Each row of a before or after table is a point. One or more steps were done to the points. Then noise was added and the rows were shuffled. The steps act on how far a point lies along the listed directions, d1 being the first. Name the steps. A step turns or swaps two directions, mirrors them in a line or flattens them onto one, adds a multiple of one to another, or multiplies one. Angles are multiples of 10 degrees, from the lower direction toward the higher: turns from -170 to 170, lines from 10 to 170 but not 90. Use the fewest steps. Two steps may share a direction if one is a turn and the other turns, adds or multiplies; they go together, in the order done. Otherwise the lowest direction goes first.

Directions:
(1): [ 16 -36]
(2): [36 16]
Before (10 x 2):
[[ 13  -1]
 [ 27 -33]
 [-60 -16]
 [  1  20]
 [-15 -54]
 [-10   3]
 [  1   4]
 [ -8 -19]
 [-25 -15]
 [ -9  21]]
After, 10 rows:
[[-28 -11]
 [  5   2]
 [ 10   3]
 [-60 -22]
 [-13 -11]
 [ -9   0]
 [  7   9]
 [ 17 -11]
 [ -4  10]
 [-28 -30]]
Steps: multiply d1 by 0.4

Directions:
(1): [ 43   4   1 -16 -29  -5 -55  13]
(2): [ 31 -50  -7  -4 -18  -9  23 -40]
(3): [-23 -15  -4 -56 -19  43   4   7]
Before:
[[  3   1  -7   3 -10   6   9 -10]
 [ -8  -4 -10   6   9  -8  17  -4]
 [-10   0  -4   8   6  12   8  -9]
 [ 10  -9   0   8  -5 -10  -4  -6]
 [-49   9  -1  10  26  11  32   0]
 [  3  -6  -4  -2 -10  -8  -9  -9]
 [  0  -3  -1  -5  -1   5   1   1]
 [  4   0  -2   1  -5   3  -3   1]
 [  1  18   4  16   4   0 -15   8]]
After:
[[  7  -8  -5   0 -11 -10  -9 -12]
 [  4  -3  -2  -1  -4   4  -2   0]
 [ -7   1  -9  13  12 -13  16  -3]
 [ 10  22   5  33  10 -14 -15   4]
 [-61  19   0   3  28  20  28  10]
 [  1   1  -6   1 -10   8   9  -9]
 [ -3  -5  -3 -11  -4  11   2   0]
 [ 17  -8   1  21  -3 -20  -3  -9]
 [-12   2  -4   7   6  13   6  -6]]
Steps: add 0.3 times d1 to d2; multiply d3 by 2.5

Directions:
(1): [ 12  28 -42 -22 -39 -37 -17 -41  23  20  -4 -12]
(2): [-28  11  47 -25 -35  25 -48 -22 -14  -9  22   4]
(3): [ 38 -15  22  35  26  18 -17 -41  38  23  28  -7]
Before, 9 rows:
[[  0   7  13  -5  -8   9 -12  -5  -1   2   8  -2]
 [ 24  -8  16  28  25  16 -12 -32  31  21  21  -4]
 [-10   6  16  -7  -6  -2 -20  -6  -8  -9  -2   4]
 [  9   0  -5  -2   2  -2   1   8   0  -3  -2  -6]
 [  0   2   2   6  11  -1   8   7 -10  -5  -5   1]
 [  0  -1   3   8   9   5   3  -7   0   3   4   4]
 [  0   4   1   0  -1  -2  -6  -8   1   1   1  -2]
 [ -5  -6   7   6   3   6   2   6   2  -7   5  -2]
 [ 15 -18  33  40  30  32  -7 -13  12   8  18   3]]
After:
[[  1  10  -4  -5  -8  -8  -9 -13   3   4  -1  -3]
 [ -6  -4   8   7  10   7   7   3  -8  -3   1   8]
 [ -6   4   7  -1   0   7  -5  -4   0   1   1   1]
 [-23 -32  60  33  42  54  14  47 -33 -25   6  19]
 [  9  -1  -7  -2   2  -1   0   9   1  -2   0  -7]
 [-10 -14  19  12  14  17   7  19  -6 -15   5   1]
 [ -5   4  18  -3  -2  -1 -21 -11  -3  -6   0   3]
 [  0  -8  14  14  24  10  12  17 -15  -8  -2   3]
 [  0  10  13  -8 -11   8 -13  -5  -2   3   7  -2]]
Steps: multiply d1 by 3; flatten d2 and d3 onto the line at 10 degrees

Directions:
(1): [  0  -5  -5 -17 -10  -1 -33  36 -19 -40 -10 -28   0  22 -12  39 -46  26
   2  14 -10 -12 -15 -21]
(2): [ 37   5 -29  16 -19  13  20  13 -20  -5 -18  -6  10  -2 -28  26  60   8
   8  28 -29  10 -14  14]
(3): [ -6  12   5 -29 -13   7 -28 -25 -39   3  24  21 -19  -6  22  59  27 -16
  -9   1  23  -8  24   5]
(4): [ 21  59  -4  27  16  29 -24 -16   8   1 -17  -8  21  29 -21   2  -4   5
   8 -30  14 -31  27   9]
(5): [ 16  -5  15 -20  45  12 -31  19  33  52 -28   4  -1   1   2  26   2 -20
 -23  18 -25  11  -5  -8]
(6): [ 14  23   2  -8  12 -46  -3 -35  33 -21   4   1 -39  17  15  16  15  31
  17 -20 -39  16  -8  -6]
Before:
[[-12 -20  -6 -17 -32   4 -11  55 -41 -60 -16 -17  14   8 -21  15 -32  12
   -1  21  -4 -21 -32 -18]
 [-10  12   4  38  -3  24  11 -11 -11  11  18  15  34  -5  -3 -38   9 -17
    0 -17  25 -14  25  12]
 [  0  23   6  15  34  35 -23 -16  -4  40  -8  21  21   8  -4   2   2 -18
   -7 -24  17 -28  24  17]
 [ 20   5  -6  22  17  13  23 -16  31  18  -9  -1  -1   5  -7 -39  14  -8
   10  -9  -1  -7   9  -4]
 [  0  20  17 -20   5  23  -8 -14 -14  30  17  20  -3 -18  19  24  15 -26
   -9   1  21  -8  21   8]
 [-28 -32   3  -4 -10   9 -10  37 -18  -8   9 -16  -7   1  -9 -14 -50   7
   -5  19  17  -6  -7 -15]
 [ -7  19   6 -11  -5 -15 -32 -19   9 -29   9  -3 -16  28  13  20 -38  23
   12 -18  -9 -17   7 -20]
 [ -6  -9 -10   4 -21  -7 -15  14 -20 -39   7 -20  -4   5  -6   5 -23  30
   -6   4   9  -4  -4 -16]]
After (8 x 24):
[[ 16  23   3   2  -5   8  16 -16  -8  10  14   9  -3 -16   7   0  31  -8
    5   0   1  -2  10  12]
 [ -9  -5   6  -6   2  34 -34  22  -5  13  -7  -5  20  12  -5  10 -42 -12
  -10   9  11 -23  10 -11]
 [ 10  22 -19  39 -25   1  12 -17 -24 -34  14   0  18  13 -15  -5  29  22
   23 -14 -11  -9   9  12]
 [ 12 -16 -11  -1  -2   9  -9  33  -9   4 -13 -12 -18   3 -22  26  10  14
   -1  36 -32  13 -23  -7]
 [  9   5 -11  19  -3  13  22 -23   6  -5   9   1  -1   2  -6 -37  11  -4
   15 -12  13 -15  14  -3]
 [ 11  -6   3 -40  12  -9 -32  41   3 -24 -30 -13 -10  16 -12  47 -11  14
  -11  23 -46  -1 -40 -21]
 [ 15  35 -15  30  13  19   3 -28  -4  16 -10  19  16   8 -13  -1  37   3
   11 -24  -4 -23  16  27]
 [  6 -12  -3  -4   3   0 -33  27  -7 -17 -10 -18  -4  10  -4  27 -23  21
  -17  17  -6   2 -11 -19]]
Steps: turn d1 and d5 by 50 degrees; multiply d2 by 0.7; turn d2 and d6 by 120 degrees; multiply d3 by 0.4

Directions:
(1): [-11  -3  -2  -8  22 -19  24 -23  -8  -2  14   5  21 -19  17  -3  32  33
   3   6 -24 -23  10   4  -4  -3   5  13  -8  -1  -9  -2  -8  24  16 -19
  -6 -18  14 -47  17 -43  25  14  54 -16 -25  -8  -2  17  -2 -32 -47 -13
 -14  16 -33 -18  -1  -5  18   2  12   3]
(2): [-11 -37   5  37  27   9  -8  -1   8  -3 -48 -31 -35 -27 -25 -19  16 -10
  -5  33   1  -2  30  10 -17  14   4 -29  23  -8  -5  25  -6   2  18 -15
   0  12   5 -10 -15  39   5   6   3 -41   2 -16   9   9  -4 -15 -22  19
  -7   2   3  -3 -19 -30 -22  -6 -31 -21]
(3): [  2  20 -16 -58   9 -25   4 -12  10  -9  -2   2  -1 -25 -26 -22  -1   1
 -10   2  -4 -12   9 -20   6  10   4  29  -8   6   4  11 -11   2 -13  -1
  21  29  -1   2  -7  60  10 -12  12  -1  14  34  41   7 -24  31   7   5
  -3  30 -35 -40  10  15  22  -5  -4 -18]
(4): [ 27   7 -21  21  -9  34 -13 -14  -9 -15  -1  17  13   6  25 -19  -4 -36
  17   8  20 -30  26 -29  18  -7 -54   8   3  24   9  39  18  12  21  39
   0   7  -7 -27  -3   1  13   6   4 -24   0   8   3  -5 -26   9 -13 -44
 -12 -26  21 -19   6  16   3   4  -8   7]
Before, 9 rows:
[[ -9   4   3 -15   0 -15   4   1   4   8   8  -3  -2  -7  -4   7  -7   7
   -4  -5  -5  10 -11   5  -4  -1  18   3  -1  -3   1 -16  -9  -7  -7 -10
    6   0   7  10  -3   1  -5  -8  -3  12   4   4  -1   4   3   1  10  14
    9  14 -10   2   4   1  -1  -1   0  -5]
 [  2   4   5  -3  -1  -8   5  -1  -2   3  19   5   9   8   4   4  -2   3
    2 -10  -3   7  -6  -3   1  -2   7   5  -9  -2  -3  -5  -1   0   0  -1
    5  -7   4  -4   6 -16  -1  -2  -3  15  -3  -4  -3  -3   3  -4   4   0
    3   2   3   5   3   2   6   4  10   7]
 [  6   3   1  -9  -2   0  -3   7   4  -3   8   2   1  11   0   7  -9  -7
   -1  -8   4   8 -10  -9   2   2  -2   0  -3   3   0  -6  -3  -7  -8   3
   -1   4  -1  16  -3   9  -5  -8 -18  10   7   4  -2  -7   4  10  12   5
   -2   4  -2   4   5   1   7   6   7   6]
 [  0  -8  -1  14   4   5   2  -4  -2  -6  -9  -7   1  -8   4 -10   6  -2
    2  11  -3  -4   8   0  -2   0  -7  -7   8   5  -4   6   4   6   6   4
    0  -6   8 -12   1  -8   7   4   3 -17  -4  -6  -4   5  -7 -11 -19  -7
    1  -9   3  -8  -5  -8  -2   6  -6   2]
 [ 10   5 -10 -16  -4  -8  -4  -3   6  -9  -6  -3 -12  -7 -16 -13  -6 -13
   -2   3   8  -5   7 -14   3   5 -12   9   2   8   6  13   1  -4  -3   8
    8  20  -3   7 -10  41   4  -9  -7   0   9  11  19   1 -11  23  16   2
   -4   7   1 -18   3   9   9  -2  -7 -13]
 [ -5  -4  10   6 -13   0  -4  10   6   5   5  -1   0   2   0   9   3   9
   -5  -2  -3  11 -15  10  -2   2   6  -6  -5  -1  -4 -14  -2  -6  -5  -8
   -6  -3   2  14  -1  -9  -4   6  -5  14  -4  -3  -9  -2  11  -5   1   7
    9  -8  -1  13  -4  -5  -3   2   3   3]
 [  4 -11   2   8  12   6  -3  -5  -2   1 -19  -9 -12 -12 -18 -12   4  -4
   -3  12  -4  -5  15   0  -6   3  -1  -7  10   1  -2  15  -2   4  -1  -9
    3  10  -3  -4  -6  19  -3   5   5 -13   2  -5   8   7  -7  -7  -9  -2
   -6   3  -5  -7 -10 -10  -3  -5 -13 -12]
 [ 16  -3 -11  20  -2  15  -3 -10  -4  -5   2  11  12   5  23  -4   1  -4
   12   6   8 -19  16  -9   3  -7 -26  -2  -1   9   2  18   5  16  21  13
   -9  -9  -1 -28   5 -23   5   6  12 -14  -9  -7  -2   2  -5  -8 -18 -22
   -2 -14  12  -4  -1  -4   0   0   1   3]
 [ -6  -3  13  10   0   0   1   3  -3   4   3  -2  -3   4  -1   9   7   9
   -5   2  -4   7  -7   6  -1   8  12  -8   6  -4  -3  -9  -1   3   0  -7
   -3  -8   1   6   1  -9  -7  -2  -6   5   1  -8  -5   4  10  -6   0   7
    4  -2   6   9  -3  -4  -5   1   2   0]]
After (9 x 64):
[[ -6  -9  10   7  -7  -1  -8  12  10   4  -7 -10 -10  -6 -12   2   3   3
   -8   6   0  12 -10  10  -4   7   8 -11   0  -3  -4  -7  -5  -9  -5  -9
   -1   5   1  19  -8  13  -5   2  -9   7   3  -2   0  -2   8   0   4  15
    8  -5  -3  12  -6  -9  -7   0  -5  -4]
 [ 14  -4  -2  20  -1  19  -5  -5 -11   0  -3   4   4   4   5  -5   0 -10
    6   3   1  -9  12  -5   1  -6 -20  -5   7   7  -1  14   8   8   5   8
   -5  -1  -6 -10   0 -14  -3  10   4  -8  -5  -8  -7   1  -4 -10 -12 -21
   -8 -14  10   1  -5  -3  -2  -1  -4   4]
 [ 25   8 -10   4 -22  16 -21   6   5  -8 -10   2 -15  11 -11 -10 -26 -38
    2   0  26   0   5 -20   9   0 -30   1   7  14  11  20  12 -12  -4  30
    6  23 -11  22 -17  45  -7 -12 -35   4  17  10  11 -12 -12  36  36  -5
    1 -15  31  -4   5  16  -2   0 -12  -7]
 [  4  13  -5 -17  -2 -15  19 -14  -7   2  33  22  34   5  32  12  12  32
    6 -11 -13 -16  -5   2   2 -11  -1  18 -19   3  -4 -14  -5  21   9  -7
  -11 -24   6 -34  21 -58   9   7  34  10 -21  -5  -7   8   7 -16 -23 -19
   -1   7 -18  -6   5   2  19   1  26  11]
 [ -7  -8   1   3   8  -4  -2  -2   7   5 -13 -12 -14 -17 -11  -6  -4  -9
   -2  11   1   5   5   1  -6   3   7  -7   9  -1   2   4  -8  -4   4  -6
    7   7   7   4 -10  23  -2  -6  -4  -8   8   2   5   7  -4   0   3  12
    5  10  -4  -5  -2  -7  -9  -3 -15 -13]
 [ -2   2   0   4   1  -4  13 -10  -9  -4  11   4  19  -2  18   0  11  13
    5   2 -12  -8  -1   3   1  -5  -3   4   0   4  -7  -7   3  12   4   2
   -5 -20  11 -22  11 -43  12   7  17  -7 -15  -9 -13   8  -2 -19 -26 -14
    0  -7  -5  -8  -1  -2   8   9   9  10]
 [ -7  -6  13  12   4   0   0   3  -2   3  -3  -5  -9   2  -4   7   7   7
   -5   6  -4   7  -3   6  -2  11  11 -11   8  -5  -3  -4  -2   2   2  -9
   -2  -5   1   4  -1  -1  -5  -3  -7   0   1  -6  -2   5   9  -6  -1   9
    4   0   6   7  -3  -7  -6  -1  -2  -3]
 [  8   0   2  -4  -5   7 -14  16  10  -4  -8  -8 -18  10 -17   3 -21 -22
   -5  -4  14  17  -8 -11   2   7  -2 -10   4   2   3   0  -3 -18 -13   9
    5  16  -7  35 -17  41 -14 -16 -40  10  21  10   7 -12   2  24  29  16
    2   2   9   7   2   0  -2   4  -4  -2]
 [ -5  -3   5 -11  12 -19   9  -4   3   2  10  -4   1  -6  -9  -3   6  10
   -2  -4  -9   5  -1   0  -6   4  17   5  -6  -6  -6  -3 -10   1  -1 -13
    8  -3   9  -6   4  -1   3  -3   6   6  -2  -4   6   2   0  -7  -3   9
    1  14 -11  -3   0  -5   9   0   5  -1]]
Steps: multiply d1 by 3; turn d2 and d3 by -50 degrees; turn d2 and d4 by 70 degrees
